Each row is a point. To make a cloud, some directions were put in groups of two or more. Within a group, all points are equally far from the middle, so they leave a hole (a ring in 2 directions, a hollow ball in 3). The other directions are filled evenly. Then the cloud was stretched, turned, moved and blurred a little. Count the holes, and give their numbers of directions, smallest first.
In the rows, zero is written as 128.

Cloud (14 x 2):
[[201 159]
 [118 101]
 [112 173]
 [113 106]
 [105 115]
 [193 169]
 [106 113]
 [164  89]
 [ 97 134]
 [178 178]
 [119 177]
 [100 125]
 [202 158]
 [103 162]]
Holes: 1 (2)

Cloud (22 x 3):
[[203 129 155]
 [189 140 147]
 [177 138 174]
 [119 160 128]
 [ 66 144 119]
 [170 111 117]
 [145 168  90]
 [147 132 124]
 [130  91 101]
 [136 147 177]
 [235  99 152]
 [121 155 164]
 [ 80  98 159]
 [ 90 119  99]
 [ 84 128 151]
 [217 160 143]
 [165 135 173]
 [ 82 145 134]
 [152 110 116]
 [216  85 166]
 [109 160 109]
 [184 162 113]]
Holes: 0

Cloud, 51 rows:
[[125 102 111 196 135 103]
 [138  70 170 152 131  82]
 [143  89 135 182  91 173]
 [ 98  44 130 145 112  79]
 [ 94  91 131  72 165  88]
 [167 108 121 137 143 128]
 [100 146 200 196  63 137]
 [ 67 117 158 138  53  82]
 [ 73 115  95 146 133 170]
 [114 177 127 115 143  83]
 [ 99  63 175 153 101 111]
 [ 93 110  51 110 141 139]
 [156  95 174  94 167 102]
 [ 66 137 150 115 135  85]
 [ 67 120 145  99 132 106]
 [ 71  53 130 128 123 204]
 [ 94 169 134 147 115 169]
 [159 106 114 161 132 143]
 [135 120 117 102 107  89]
 [ 79 106 172 168  63 145]
 [ 62  53 101 163  99 146]
 [114 176 136 111 130  97]
 [127 107 108 180 125  58]
 [ 50 119 117 186  81 108]
 [128 116  98  92 141 132]
 [155 108 178  85 112 133]
 [120 106 109 105 143 197]
 [ 84 100 122 194  74 104]
 [ 93 141 131  93 150 101]
 [137  62  86 127 159 171]
 [132 151 119  99  88 163]
 [ 91  35  52 139 144 153]
 [ 93  55  65 144 165 161]
 [ 83 138 183 126 110 126]
 [111 128 164  94 178 129]
 [112 105 189 113  75 103]
 [ 85 122 151  96  93 181]
 [ 59 113 152 162 116  51]
 [ 70  71 135  63 121 122]
 [ 64  81 158 143  81 140]
 [122  59  67  77 136 126]
 [136 123  99 106 132 102]
 [106  79 150 128 142  44]
 [128  99 182 111 101  89]
 [ 86 115 145 115 106 201]
 [118  92 104  69 149 148]
 [125  76  63 126 102 149]
 [106 104  52 156 120 125]
 [113 123  73 185  97 112]
 [118 106 116 152  77  54]
 [ 65 133 114  86  98 117]]
Holes: 1 (3)
